Every row gives one point. Each copy is the shape, with its points in the same order, turned, moved and blurred by noise. Is it also mirrored, or only turned?

Shape, 6 rows:
-49 -13
8 -9
-3 40
-31 -32
7 14
35 31
Copy 1:
-40 56
5 16
-38 -13
-9 58
-10 0
-3 -30
Copy 1 is: mirrored
Copy 2 (6 x 2):
-14 60
11 11
-35 -12
9 57
-12 -3
-12 -33
Copy 2 is: mirrored
Copy 3 (6 x 2):
-34 0
16 14
19 -36
-25 27
21 -11
51 -14
Copy 3 is: mirrored

Shape (9 x 3):
16 28 -16
33 -11 -12
-35 21 35
34 -14 -33
-10 18 -23
-22 20 9
34 3 3
-22 -1 15
27 36 7
Copy 1:
33 2 -30
-5 18 -43
20 -8 38
-3 9 -60
24 -21 -19
21 -12 9
13 29 -28
0 -6 16
42 26 -18
Copy 1 is: mirrored
Copy 2 (9 x 3):
22 -17 0
20 2 -38
-48 -33 7
34 17 -31
6 2 12
-24 -17 9
16 -18 -36
-33 -7 -8
18 -42 -10
Copy 2 is: only turned
Copy 3:
20 -33 -19
17 -23 24
23 33 -46
1 -41 25
-4 -22 -24
12 9 -33
33 -18 14
8 22 -19
45 -29 -20
Copy 3 is: only turned

Shape, 12 rows:
-15 3 -11 -26 -8 10
18 10 0 8 -8 0
9 3 7 -28 6 13
36 24 11 8 -2 -46
-15 20 1 -22 -9 20
-8 23 5 -6 -1 -3
-11 4 -19 5 -4 19
22 -7 4 0 -5 -9
-10 -7 -6 7 0 0
-16 19 50 -7 32 -9
-9 3 3 -1 -22 -5
-11 11 -7 0 4 -60
Copy 1:
8 -9 -16 -19 -16 15
11 1 16 8 2 -4
10 -21 -3 -22 6 3
9 -26 28 32 -12 -41
15 -2 -24 -16 -6 1
11 -6 -15 7 -5 -7
16 5 -8 2 -5 30
-3 -14 24 2 -6 -4
-7 -2 1 7 -10 20
-18 -27 -33 13 28 -20
-3 9 -6 1 -19 -5
-13 -32 -5 41 -40 -15
Copy 1 is: only turned
Copy 2, 12 rows:
21 9 4 -6 -13 -18
-3 -8 -13 7 19 -6
10 -9 10 -12 -8 5
-34 -27 -31 -22 32 -16
18 12 19 -4 2 -16
-7 8 6 -7 10 -21
11 9 -1 24 -3 -17
-3 -12 -23 -3 9 6
-2 13 -15 12 -6 -8
-43 23 24 -26 6 11
9 17 -17 -3 12 -16
-36 7 -36 -24 -3 -40
Copy 2 is: mirrored

Shape, 14 rows:
-6 10 -16 3 10 -6 6 -1
-8 -37 -21 -1 -12 -39 -31 -31
-22 -7 -26 -15 27 -3 -14 -11
-9 -6 12 14 -32 12 8 16
-18 6 -24 -39 18 -25 -19 -31
-10 -1 14 -14 5 5 -23 -5
18 3 20 25 -42 -7 13 18
11 -10 26 25 -22 -2 33 17
6 -44 -2 -21 10 -36 -26 -44
-16 1 23 21 -8 -3 27 5
5 11 -8 -3 23 -18 -20 -6
6 -10 6 -10 -14 -2 22 32
9 0 -17 -4 10 20 1 -17
6 -28 19 31 -16 -11 2 27
Copy 1 (14 x 8):
2 -10 11 13 -1 -7 7 1
11 -30 -32 30 6 -5 -56 -5
26 -38 19 20 6 -3 -16 3
-1 18 -11 -25 -10 -1 0 -16
11 -28 19 36 11 8 -38 30
21 -6 3 -9 11 -7 -20 17
-20 28 -31 -18 1 -15 10 -12
-3 28 -32 -13 9 6 22 -20
18 -36 -38 26 25 14 -50 22
15 24 -12 3 -4 7 11 -12
19 -14 4 19 18 -23 -13 18
-12 6 -1 -18 24 8 12 -17
6 -28 -2 4 -7 0 11 19
13 11 -32 -18 17 -12 2 -36
Copy 1 is: only turned
Copy 2:
5 -6 -6 6 5 21 -15 -2
31 -10 33 -44 6 17 -31 28
-16 -12 2 -8 14 24 -32 23
27 -33 -5 18 -18 -13 5 -2
0 -5 2 -19 46 33 -17 35
-5 -27 -4 -17 15 -5 3 11
44 -17 1 12 -13 -17 15 -31
39 -15 -21 14 -16 -25 -7 -27
19 6 15 -57 24 -3 -30 30
29 -29 -33 8 -7 -6 -11 -17
-7 -1 3 -19 21 21 -10 -9
16 -14 3 30 10 -24 -14 -11
-9 9 -7 2 -7 10 -3 20
26 -29 8 -3 -19 -25 -19 -29
Copy 2 is: mirrored
Copy 3, 14 rows:
10 11 5 10 6 6 -3 15
59 -33 -28 29 1 -4 8 4
27 -3 -6 5 30 -4 0 37
5 0 -4 -19 -4 12 -10 -33
13 -30 -11 31 30 -1 3 43
11 -29 12 -12 14 3 3 11
0 0 11 0 -35 11 -12 -43
-5 14 2 -16 -36 -7 -1 -32
46 -48 -23 17 -10 -22 17 30
-9 15 0 -11 -9 -4 17 -22
22 -9 24 17 5 3 5 27
-5 5 6 -7 -10 -19 -28 -15
13 0 -5 -9 -7 17 -10 33
29 5 11 -15 -23 -14 -3 -37
Copy 3 is: mirrored
Copy 4 (14 x 8):
12 -9 9 7 12 -4 2 14
11 -18 -24 43 35 -42 43 20
3 -2 19 7 37 -16 24 -1
25 -12 -33 13 -12 18 5 -3
2 1 36 42 29 -30 31 5
-3 18 -7 23 8 -6 18 -10
14 -18 -42 22 -30 14 -9 22
15 -11 -38 11 -13 38 -2 30
-9 6 -12 46 36 -30 60 31
26 2 -22 18 8 31 -7 18
-13 5 8 17 17 -24 0 17
-7 -27 -13 14 -10 33 10 6
11 5 10 -9 0 -10 27 15
-2 -17 -56 11 8 18 1 16
Copy 4 is: mirrored
